Every row gives one point. Examples show where two turns around zero, p and q, send a point. Write where each new point lands after one turn and then the other. Backwards means that the second turn is done in reverse. Each puzzle has new turns, and all numbers are rounded.

Turn p:
[68,  2] -> [13, 67]
[-23,  -1] -> [ -4, -23]
[-33, -54] -> [ 46, -44]
[-2, 31] -> [-31,   5]
[-11,  22] -> [-24,  -6]
Turn q:
[-39,  -5] -> [  8, -39]
[-17,   4] -> [ -3, -17]
[ -4, -21] -> [21, -3]
[79, 40] -> [-45,  76]
[-19, -17] -> [ 18, -18]
Where do these land?
q, then p: [-30, -47] -> [37, 42]
p, then q: [15, -6] -> [-14,   8]
q, then p: [15, 53] -> [-23, -50]

Turn p:
[ 24,  13,  14, -10] -> [ -6,   9,  28, -11]
[17, 14, 23, 47] -> [-46, -11,  19,  25]
[-13,  17,  33,  14] -> [-38,  17,  -6,   0]
[ 20, -53,  21, -28] -> [  7, -36,   4, -56]
[-47,   9, -90, -24] -> [ 83,  21, -44,  41]
Turn q:
[-30, -28, -15,  51] -> [-55,  10,  35,  13]
[-18,  43, -26, -30] -> [ 31,  42,  -4, -33]
[ 39, -49, -13, -19] -> [-25, -18, -56,  18]
[-54,  19,  79,  -4] -> [ 23, -54,  61, -48]
[ 40, -26, -15,  38] -> [-25,   0, -11,  57]
[36,  5, -6, -5] -> [ 16,   2, -24,  24]
[-13,  36,  -4, -31] -> [ 34,  18,  -2, -31]
Where do these land?
q, then p backwards: [ 32,   9, -24,  14] -> [-22,  27, -22,  13]
q, then p: [ -9, -13,  24,  32] -> [-30, -14, -22, -16]
q, then p: [-23, -41, -25,   2] -> [ 12,  28, -44,   3]
q, then p backwards: [16, 52,  2, 22] -> [ 17,  31, -44, -16]
p, then q: [-38, -69, -13,  35] -> [-72,  29, -39,   7]
p, then q: [ -6,  34,  -8, -20] -> [36,  9, 12, 12]
p, then q: [ 27,  28,  44, -85] -> [ 88, -22, -20, -46]

Turn p:
[ 13, -22,  28,  25, -18,  13, -38,  -9] -> [ 39, -28, -19,   9, -17, -27, -16,   8]
[ -8,   3, -18,  21,  -2,  35, -62,  20] -> [ 21, -20, -16,  32, -17,  27, -55,  10]
[ -4,  27, -28, -19, -18,   3,  18,  -3] -> [-21,   5,   0,  -2,  -5,  31,  15, -29]
[ 33,  20,  -7, -44, -36, -20,  -2, -31] -> [ -5,  19, -20, -27, -30,  -8,  13, -59]
[-43,   1,   0,  18,  27, -31,  10,  37] -> [-41,  11,  18,  36,  20,  -8,  -1,  38]
[ -3, -11,  24,  10, -40,  67, -16,  11] -> [ 35, -69,  17,   3, -24,  14, -13,  -6]
[31,  2,  7,  4,  4,  5, 24, 13] -> [ 17,  14,  20, -12, -13,   5,  22,  10]
[ -3, -13, -19, -32,  22, -20,   7,   1] -> [-31,  24,  -2, -28,   9,   0, -11,   4]
[-20,   8,  26,  10,  51, -26,  23, -16] -> [ -4,  28,  18,   9,  55, -29,  10,  11]
[  4, -14, -13,   8,  12, -27,  34, -24] -> [-10,  19, -18, -18,  24,  -6,  34,  12]
Turn q:
[ 3, -3, 32, 21, 13, 21,  7, -7] -> [ 16,  -7,  17,  35,  -8,   1,  -1, -17]
[-63, -22,  -7,  -3, -12, -34,   7,  23] -> [-18,  -8,  13, -11,  38, -10,  54,  36]
[ 18,  18,  10, -23,  -2, -21,  -7,  -9] -> [  1,  33,  -8, -10, -14, -18,  -9,   2]
[ -4,  39, -17, -22, -37,  16,  18,   9] -> [-45,  13, -12, -17, -30,  24,  14,  -8]
[ 13,   2,  19,  97,  24,   7,   7, -24] -> [ -8, -40,  31,  73,  16, -17, -50, -13]
[ 22, -21,  -3, -12, -33,   9,  13,  24] -> [  5, -16,   6, -21, -36,  18,   4,  24]
[ 19,   4, -13, -24,  17,  17, -43, -51] -> [ 25,   5, -50, -14,   1, -22, -22, -42]
[-19, -21, -18, -30,  20, -23,  19,  15] -> [ 13,  18, -10, -14,  29,  19,  21,  33]
[ 12,   5,  -3,  -3,   9,   9, -20,  20] -> [  8,   2,  15, -21,   2,   7, -12, -15]
Where do these land?
p, then q backwards: [-18,  16, -37, -30,  26, -29, -32, -42] -> [  4,  53, -42, -11,  35,  -4, -13, -33]
q, then p: [ 12, -14,  29,  17,  12, -13,   7,  16] -> [ 23,   4,  15,  15, -19, -25,   4,  10]
p, then q: [-18,  20, -17,   8,   8,  28,  34,   6] -> [ 24,  -8,  10,  31,  -3,  28,  11, -22]
p, then q: [ 25,   5, -13,  -6, -27,  20, -25, -40] -> [  5, -15, -53, -15, -16,   1, -26,  -1]
q, then p backwards: [-20,  18,   5,  16, -36,  35, -13,  20] -> [-16,  10,   5, -33, -42,   7,  27,  11]
q, then p: [ 2,  4, 27, 25, 30, 27, -7, 23] -> [ 49,  -9,   2,  -3,  14, -30,   2,  -5]
p, then q: [47, 26, 30, -4, 24, 16, -2, 28] -> [ -1,  25,  25,   7, -55, -23, -19, -14]
p, then q: [ -3, -40, -30,   1, -10, -38,  31,  17] -> [-30,   8,   8, -17,  16,  36,  45,  20]
q, then p: [ -7, -39, -16, -38,   8, -19,  30,   3] -> [ -3,  19,  34, -11, -25,  44,   4,  19]
q, then p: [-20,   6,  23,  11, -34, -27, -22, -32] -> [-42,  17, -21,  16,   3, -27,  30,  10]

Turn p:
[  8,   2,  32,  -5,  -5,   7,   2, -11, -17,   7, -14] -> [ -2,   3, -12, -26,  18,   5, -16,  -1,  -8, -13, -13]
[ -7,   5,  -3, -18,   8,  10,   4,   2,  29,  27,   8] -> [ 13,  13,  17,  13,   6,  32,   6,  -4,   8, -10,  12]
[-27,   7, -14,  -2, -13,   6,  -3,  14, -13,  -6,  -7] -> [  7,  10,  11,   1, -22, -18,   4,   0,   9, -10, -19]
[ 11,  19, -18, -19,  -8,  -7, -27,   4,  -9,   2,   0] -> [ -9, -14, -12,  -3, -22,   8,   5,   9,  29, -15,   0]
[  7, -37,  36,  -7,  -8, -13,  -1,   8,  -8,  15,  15] -> [-13, -17,  25, -22,   7,  19, -31,   1, -22,  11,  -3]
[ 11,  -1,  -9,  97,  31,  -4,   1, -14, -15, -13,   2] -> [-29,  -1, -20,   1,  33, -42,  58,   4, -26,  54, -12]
[ -8,  17, -17, -14, -14, -17,  16,   2,  25,   8,  -9] -> [  0,  31,   1,  20, -14,   6,  -8,  11,  13,  -8,  19]
[ 15,  -5,  -8,  -1,  15,   8,  11,  15, -11, -11,  -4] -> [  6,  -4, -12,  -8, -10,  -5,   3, -25,  -2,  13,   5]
[  9, -32,  -9, -17,  15,  -1, -24, -11, -14,  -8, -16] -> [  3, -32,  -3,  -1,  11,  -5, -21, -14,  28,  13, -10]
[  9,   0,   1,   8, -21,  12,   5,  -4,  27,   1,   8] -> [ 19,   6,  -4,   8,   0,  13,   3,  25, -14,   6,   7]
[-16,  13,  24, -16,  -1,  -5,  -2,   7,  26,  -7,   3] -> [ 10,   6,  20,  -5,   5,  -2,  -5,  10,  -3, -27,  25]
[-13,  12, -16,  -5,   1,   3,  16, -12, -18, -16,  14] -> [ -5,   0, -11,  23, -13, -14,   4, -14, -11, -16, -10]
Turn q:
[  6,  23,  20, -21,  25,  12,  -9,  18,   6, -11,  11] -> [ 13, -23,   5,  -7,  15, -26,   1,  30,  -5,  15,  -8]
[ 25,  22,   8,  26,   2,  13,  10,   9, -15,  -6,  13] -> [ 17, -12,  25,  16,   2,  19,   9,  19, -21,  -9,  -7]
[ 19, -12,  12, -25, -26,  28, -20, -21,  -7,  19,  -7] -> [  9,  13,  -2,   2,  -2,   3, -17, -28, -14,  41, -28]
[-20,  -4, -16,   1, -15, -12,   5,  21,   0,  -7,   6] -> [  2, -14, -12,   5,  -7,   2,  -7,  -6,  24, -22,   4]
[-21,  11,  26, -14,  18, -15,  18,  22, -16,   3,  14] -> [-11, -33,  12,  -8, -21, -24, -14,  22,  -1,  -6,  11]
[ 17,  20, -24,  22,  26,  28,   7,  -7,   9,  -7, -12] -> [ -6,   3,  -1,  -2,  35,  19,  31,  14, -22, -11, -12]
[-25, -17, -22,  -1,  19, -10,  11, -13, -16, -28, -18] -> [-23,  11,   4, -14,   9, -24,   9, -20,   4, -39,   2]
[ -9,  24,  22, -11, -15, -14, -12,   2,  23,  22, -20] -> [  8,  -3,  -9, -34,  -5,  16, -19,  11,  12,  28,  14]
[ 18,   2, -11,   7,   8, -11,  22,  -4,  28,  14, -23] -> [-10,  11, -13, -19,  -9,  22,  35,   9,   1,   6,   6]
[  8, -15, -16,  11,  -8,  -9, -17,   1,   9,  -4, -17] -> [ 4, 28, -8,  0,  4, 10,  4, -4, 19, -6, -6]
[-15, -19,  17, -10,   4,  23, -22,   0, -19,  10,   3] -> [-18,   2,  10,  12,   7, -16, -31,  -6,  -1,  16, -18]
[ -1, -13,  -7,  26, -20, -20,  21,  -6,  14, -13,  23] -> [  8,  -1,   4,  24, -12,  13,  19, -16,  14, -14,  33]
[ -3, -21, -10, -11, -17, -15, -13, -21, -14,   9,  26] -> [  6,  17, -16,  23, -17, -14, -19, -24,  -8,   0,  11]
Where do these land?
q, then p: [ 17,  20, -25,  -4,   0,   0, -23,  40, -12,   3,   9] -> [ 17,  -4, -17, -20, -21, -15,   7,  -1,  25,  35,  13]
q, then p: [ -7,  -1,  17,  -8, -18,   8,   6,  -9,   1,  17,   7] -> [ -4,  -7,   7,   4,  10,  18,  -3,  11,   2,   2, -24]
p, then q backwards: [ -7,  23,  15, -18,  17,   8,  22,  12, -11,   8,  -3] -> [ -5,  -5, -22,   6, -13, -13,   7, -26, -14, -12, -19]
q, then p backwards: [ 22,  17,   3,  23,  -7,  11,  -2,  -1,  21, -30,  -3] -> [ -9,  -1,   6,   8,  16,  30, -14,   0,  32,  16,   1]
q, then p: [ 23,  22,   2, -19,   8, -10,  22,  -8,  -9,  -6,   6] -> [-13,  -2, -16,  -8, -22,   5, -29, -11, -12,   6,  -8]
p, then q: [-27,  19,  -1,   5, -13,  -1,  26,   2,  -4,   7,  11] -> [ 17, -12,  24, -18,   3,  12, -11,  -1,  -7, -21,   5]
p, then q: [-14,  13,   4,   4,  -8,  -9, -43, -12,   3,  -7,  -7] -> [ -4,  -8,   2,  -5,  -6, -15,  19,  15,  41,  -2,   4]
q, then p: [-37, -16, -19, -12, -11,   6,  -7,  11,  22,  11,   5] -> [ 8, -4, 18, 41, 10, -2, 13,  9, 21, 13,  3]
p, then q: [ 18,  -8,  -8,  10,  24,   4,  19, -10,   0,  16,   8] -> [-27,   1,  -5,   7,  10,  10,  -1,  -4, -30,  -3,   3]
p, then q backwards: [  2, -39,  -6,   4,   3,   3, -45, -11, -17, -23,  -4] -> [-16,  10,  23, -33,  -2,  29,   3,  38,   6, -12,  10]
p, then q: [  7,  18,   4,  -3,  -9,   1,  12,  -9, -11,  -1, -28] -> [ 16,   1, -24, -16,  15,  -3,   3,   3,  -2, -15,  -1]
p, then q: [  3, -68,  14,  19,  16, -21,  12,  -7,  15,   4,   0] -> [-35,  25,   2,  13,  -8,  -6, -40,  36, -21,  28,   4]
